Every row gives one point. Each copy is the shape, with its points in the same order, stretched, turned, moved and blurred by noise. Some copies are also mirrored. Which?
In the rows, zero is written as 128.

Shape (5 x 2):
[[113 135]
 [135 119]
 [123 121]
 [227 106]
 [129  97]]
Copy 1:
[[156 135]
 [134 127]
 [138 138]
 [ 85  57]
 [119 143]]
Copy 1 is: only turned
Copy 2 (5 x 2):
[[123 148]
 [144 151]
 [137 153]
 [215 117]
 [152 172]]
Copy 2 is: mirrored
Copy 3 (5 x 2):
[[108 128]
 [142 132]
 [133 126]
 [249 182]
 [144 111]]
Copy 3 is: only turned

Shape (6 x 3):
[[133 162 117]
 [149 166 153]
 [103  51 183]
 [116 150 153]
 [191 104 116]
 [101 167 111]]
Copy 1 (6 x 3):
[[110 177 112]
 [ 86 171 166]
 [ 84  13 149]
 [ 74 151 139]
 [169 116 181]
 [100 174  75]]
Copy 1 is: only turned
Copy 2 (6 x 3):
[[110 105 111]
 [118 127  87]
 [181 184 191]
 [107 141 119]
 [190  90 107]
 [ 84 110 133]]
Copy 2 is: only turned
Copy 3 (6 x 3):
[[157 139 127]
 [145 138 160]
 [ 39 170 124]
 [145 168 139]
 [104  66 149]
 [178 177 105]]
Copy 3 is: only turned
Copy 4:
[[152 127 115]
 [124  86 100]
 [ 61 101 198]
 [110 114 111]
 [145  66 161]
 [149 163 112]]
Copy 4 is: mirrored

Shape, 7 rows:
[[147 147 105 208]
 [128  86 183 134]
 [ 85 123 193 137]
 [190 138  77 124]
 [111  68 109  90]
 [121 112  90 122]
 [155 162 122 152]]
Copy 1:
[[208 197 161 107]
 [144  77 137 154]
 [101 112 170 168]
 [176 171  68  71]
 [100  64 110  78]
 [123 135 123  68]
 [158 187 119 124]]
Copy 1 is: mirrored
Copy 2, 7 rows:
[[117  44 136 195]
 [152 135 206 123]
 [183 134 180 118]
 [ 50 107  89 172]
 [100 129 139  63]
 [104 109 101 108]
 [113  96 107 178]]
Copy 2 is: mirrored
Copy 3, 7 rows:
[[114 101 123 192]
 [123 100 152  94]
 [ 94 108 106  88]
 [144 158 166 185]
 [178 139  91  89]
 [156 144  89 133]
 [101 136 150 176]]
Copy 3 is: only turned

Shape (12 x 6):
[[136 163 102  81 145 152]
 [108 172 148 112 166  65]
 [156 102 107 133 101 133]
 [111 132 133  84 103 153]
 [103 174 123 124 144 154]
 [119  85 159 145 128 134]
 [109 148 155  94 165  97]
 [100 143 150 103 156  36]
 [137 120 144 117 159 155]
 [218 169 117  83  47 142]
 [144 177 156  83 147 150]
 [102  23 132 100 128  67]]
Copy 1:
[[134 164  64 146 186 111]
 [133 129 137 113 169  56]
 [131 121 131 134 113 151]
 [127 154 107  93 174 137]
 [155 192 101 111 165 114]
 [ 93 138 159  96 109 122]
 [108 138 116 107 172  68]
 [122  83 154 108 155  48]
 [ 97 171 108 130 145 109]
 [160 148 125 188 189 204]
 [112 199  98 145 202 115]
 [ 67  23 141  74  98  67]]
Copy 1 is: only turned
Copy 2 (12 x 6):
[[175 103 149 119 161 170]
 [ 89  91  65  78 122 109]
 [108 140 151 162 125 175]
 [151 171 169 103 166 171]
 [197 113 132 138 141 131]
 [ 99 135 172 119 122 127]
 [108 102 121  67 143 121]
 [ 50 114  76  49 104 129]
 [141  92 169 113 157 117]
 [125 165 110 165 230 185]
 [160  93 131 102 202 121]
 [ 17 162 185  54  82 182]]
Copy 2 is: mirrored

Shape:
[[132 188 131 116 143  74 154 115]
 [ 59  92 113  80 156 142 134 138]
 [140  92 106  56 141  95 132 139]
 [112 128 112 129 160  75 152 136]
 [125 151 176 118 105  67 154  98]
 [207 147 158 179 171 161  78 116]
 [211 106 137 225 141 136 111 115]
 [191 150 156 176 115 146 137 166]
 [ 98 128  72  69 133 129 172 106]
 [ 96 104 108  70 133 123 163  92]
 [180 142 120 194 104 132  60 131]]
Copy 1, 11 rows:
[[131 143 194 126  77 141 139 146]
 [118 110  55 124  99  96 132 143]
 [142 151  85 112  77 157 103 123]
 [175 155 149 144  99 105 124 140]
 [120 161 174 163  43 116 111 101]
 [131 147 147 133 224 206 169  86]
 [205 153 171 197 217 175 136  84]
 [137 137 182 173 187 162  96 148]
 [146  90  91 148  71 126 109 158]
 [132 107  77 158  58 118 114 124]
 [169 124 170 113 202 159  93  65]]
Copy 1 is: mirrored
Copy 2, 11 rows:
[[169 157 123 155 136  64 165 120]
 [154 158 133  85 123 164 107 166]
 [177 131 150 157  81 114 100 176]
 [172 158  95 160 127 107 146 132]
 [102 144 130 174 103  97 191 135]
 [ 95  54 117 190 213 124  98  98]
 [ 76  67  81 229 185 165 141  77]
 [129  52 115 159 163 118 127  76]
 [196 180 169 111 104 146 133 139]
 [152 170 166 127 102 154 140 162]
 [ 71  84 104 193 162 140 106  57]]
Copy 2 is: mirrored

Shape:
[[172 124 110 155 171  96  97 140 161]
 [128 102 142  64 105 111 182 124  95]
 [130 125  99 148 128 124 115 165 108]
 [108  85 171 114 105 156 126  97 109]
 [112 126 145 142  92 146 163  73  89]
 [ 87 112 115  76 132 169 165  74 105]
 [118 101 163  77 121 173 170 135  80]
 [112 157 151 161 143 109 137 166 191]
 [152 154 107 193 146 131 131 148 161]
 [136 105 138  60  86 139 146 123 123]
 [212 129  70 130 124  86 118 152 148]
 [166 168 155 137 138 159 126 148 152]
 [168 169  80 120 117  85  75 158 139]
 [158 174 140 160 171  92 110 140 131]]
Copy 1, 14 rows:
[[140 134 121  65 187 133 125 158 107]
 [153 155 142 171 118 164 169  62 131]
 [155 142  91 110 135 137 162 175 137]
 [104 163 166 178 121 136 138 126 178]
 [133 139 115 189 122 167  96 131 201]
 [ 99 144 106 243 150 132 134  91 152]
 [132 199 134 184 112 119 169  89 143]
 [148  88 127  85 150  71  87 123 150]
 [152 126  82  68 169 109  87 170 153]
 [108 145 135 149 116 166 182  68 144]
 [152 138  82  28 169 192 152 134 104]
 [113 162 104  62 131  98  91 120 129]
 [115 103  90  61 125 180 144 154  88]
 [151 144 118  82 141 126  76 165  83]]
Copy 1 is: only turned
Copy 2 (14 x 9):
[[178 100 106 182 131  98  95 210 127]
 [112 144 150  88  70  36 156  83  94]
 [147 130  63 119  75 117 116 157 125]
 [ 75  77 172  96  85 130 108 105  81]
 [ 51 104 173  87  78 110 186 128 122]
 [118 147 207  78  78 108 151  49 146]
 [100 164 185  95  48  95 129  70  84]
 [163 120 115 110 200  69 120 177  95]
 [126 127  90 150 140 115 136 217 143]
 [107 139 129 121 102  71 135  51 112]
 [163 139  43 206 110  64 136 181 162]
 [126 142 132 186 167 114 137 155 102]
 [178 106   7 180 146 104 137 130 136]
 [163  91 113 178 162 116 152 188 102]]
Copy 2 is: only turned
Copy 3:
[[149 132 153 166 130  87 131 116  79]
 [155  70 100 122 103 170 152 138 123]
 [148 135 130 135 129 119 130  95 149]
 [159 121  96 135 159 172 117 166 134]
 [144 125 127 148 158 176 156 166 162]
 [140 125  87 107 166 193 176 132 117]
 [194  84 100 113 131 192 138 133 137]
 [114  99 168 129 145 136 100  93 103]
 [145 115 189 136 160  96 145  97 127]
 [166  91 113  90 121 159 139 159 123]
 [160 111 176 132  94  56 164 128 103]
 [193 119 192 127 139 139 128 130 104]
 [143 158 151 129  77  88 131 106  97]
 [152 139 168 173 105 128 118 107  89]]
Copy 3 is: mirrored
Copy 4:
[[166 149 149 123 101  76 123 160  66]
 [157 140 136 112 170 195 111 120 156]
 [125 126 119 169 115 136 118 124  99]
 [ 73 113 164  99 155 164 109 134 165]
 [ 88  83 126  78 114 161 121 101 174]
 [ 89 110 147  88 155 144 128  72 151]
 [104 126 128 117 191 164  85 112 166]
 [142 152 167 139 100  57 167 156 174]
 [135 125 143 132  78  51 119 130 128]
 [123 161 141 118 161 181  88 108 147]
 [192 169 118 142  92 115  73 132  60]
 [117 160 127 109 120  74  89 144 144]
 [149 188  98 169  72 143 110 129  48]
 [147 150 121 113  96  91 151 171  92]]
Copy 4 is: mirrored

Shape:
[[119 134 162 120 189 172 121 159 171]
 [174 159 119 121 147 134 194  88 121]
 [143 155  80 133 111  88 181 171  86]
 [122 137 176 137 100  82 132 108 112]
 [155  74 106 197 139 152 116 166 165]
 [140  89  95 111 104 120 158 131 145]
 [ 91  81 109 206  91 176 147 190 145]
 [ 92 163  78 126 166 112 123 112 108]
 [ 91 149  82 128 150 129 108 126 140]
 [114 111 158 119 126 146 120 144 101]
 [190  72 110 137 188 170 202 157 140]
 [191 158 144 111 104 179 126  94  79]
 [139 135 182 161  85 149 148 182 124]
 [172 154 108 118 145 164 185  95  68]]
Copy 1:
[[ 90 174 115 141 126 144 186 133 114]
 [155 100  94  69  96  63 154 146 181]
 [108  83 207  72 124  71 115  85 147]
 [152  76  97 148 116  65 135  99 120]
 [181 187 121  93 139 194  79  89  95]
 [192 131 143  81 153 120 154  98  75]
 [179 175 167 153 221 197  77  82 122]
 [103  70 159 115  93 156 177 106 162]
 [110 100 148 114 129 182 170 103 128]
 [127 107 123 159 144 119 139 137  94]
 [181 198 146  79  98 108 150 157 113]
 [119  81  66  85 147  81  86 189 146]
 [120 146 119 152 184  84  73 118 129]
 [128  79 122  83 111  72 126 181 182]]
Copy 1 is: mirrored
Copy 2, 14 rows:
[[ 92 104  82 161  74  91 162 186 113]
 [163 198 146 175 108 196 119 149 218]
 [ 77 239 169 104 176 147  95 103 154]
 [126 144 124  96 118 165 109  91 163]
 [116 146 101 204 151  87  96  68 119]
 [159 140 162 137 173 134  69 115 141]
 [ 48 143  92 171 186  39  86  41 146]
 [ 92 173 107 143 204 181 164 133 121]
 [ 85 136 124 158 196 146 159 129 106]
 [127 128 102  99 141  99 134 119 133]
 [172 187  83 181  99 113  75 161 174]
 [193 169 187 150 116 140 170 116 192]
 [ 73 156 141 118  84  66 110  85 169]
 [172 221 134 155 140 171 143 139 220]]
Copy 2 is: mirrored

Shape (15 x 11):
[[205 112 164 114 110 153 127  63 115 128 188]
 [ 73 107  97 118 134  64  91 160  96 118 135]
 [108 122  67  88 144  97 138 134 123 164 124]
 [173 149 184 124  73 163 128  80 160 117 102]
 [126 153  85 161 183 115 127 160  76 106 112]
 [171 139  41 130 129 157  80 151 120 107 104]
 [129  93 136  93 170 107 146 121 156  89 145]
 [139  84 174 102  99 202 127 103 148 114 167]
 [152 134 164 131  79 180 156 116 135 137 150]
 [ 65 108  81  98 166 108 114  88  90 105 114]
 [104  89  51 160 123  83 139 128 116 101 114]
 [126 113 147 157 155 152 115  81 161 148 164]
 [134 151  79 151 145  98  78 139 109 106 128]
 [ 89 158  61 130 134 106 135 127 107  81 147]
 [177  86 188 132 113 176 139  84 114 137 132]]
Copy 1:
[[156 132 181 147  97 146 187 150 229 136 100]
 [106 130 104 111 161  48  94 191  70 115 141]
 [ 91 111 101 137 118  57 109 136 125 105 115]
 [ 96 123 146 100 109 195 170  92 170  77 108]
 [183 177  71 152 181  77 143 102  60 118 121]
 [135 154 105 152 112  60 152  99  99  56 191]
 [ 83  95 175 137 180  81 158 128 138 170 107]
 [ 91 121 162  84 120 174 141 132 187 158 147]
 [120 130 120 131 118 195 127 104 164 119 124]
 [ 72 164 101  63 131  42 154 189 115 134 117]
 [ 70 127 112 153 103  51 153 157  60 122 130]
 [151  94 156  64 100 145 165 124 156 164 107]
 [161 140  98 126 135  56 153 141  77  83 150]
 [106 139  44 132 143  55 146 158  92 114 146]
 [133 151 190 121 113 182 158 117 182 147  89]]
Copy 1 is: mirrored
Copy 2:
[[128 100 172 163 105  39  95 195 224  96 126]
 [196 116 167 119 197 177 164  68 109 121 110]
 [154 166 138  97 151 180 145  70 121 163 124]
 [ 86  62  80 151 137  49  98 206 141  90 138]
 [103 169 127 175 173 126 162  45 130 114 143]
 [109 185  96 126 249 114 153  62 146 153 162]
 [166 103 142 115 130 173  76 117 129  78  73]
 [151  75 126 120 105 130 114 193 215  76 105]
 [ 95  88 128 114  93  88 130 182 185  91 137]
 [141 119 128 200 175 213 150  85 132 143 112]
 [106 147 138 126 198 189 149  72 107 134  72]
 [111 133 158 119 143 116 118 186 160  80 162]
 [123 149 138 144 226 112 154  71 124 125 162]
 [107 106 138 165 195 171 152  39 135 130 144]
 [118 107 117 143  87  70 117 209 192  73  87]]
Copy 2 is: only turned
Copy 3:
[[ 99 150 114  84 113  73 159 168  91 189  76]
 [178 127 149 163 123 160  56 104 112 152 153]
 [162 105 176 156 145 106 111  59 134 121 138]
 [126 187 113  40 110 117 204 120 154 190  88]
 [141 121  81 181 137 145  81  92 104  68 166]
 [188 161  77 150 118 140 130  28  68 102 151]
 [177 106 131  88 172 119 117 130 128 131  92]
 [151 153 151  43  89 114 173 191 138 145  66]
 [114 154 138  91  85 107 188 135 166 150  69]
 [190 132 164 129 168 123  70 135 100  98 211]
 [206 103 111 179 136 124 119  92 144 149 190]
 [104  99 157  85 137 146 169 161  88 133 136]
 [150 149  98 169 143 170  97  69  61 135 170]
 [177 155 122 190 174 141 106  91 117 102 178]
 [121 129 117  44  83  81 168 184 144 170  85]]
Copy 3 is: mirrored
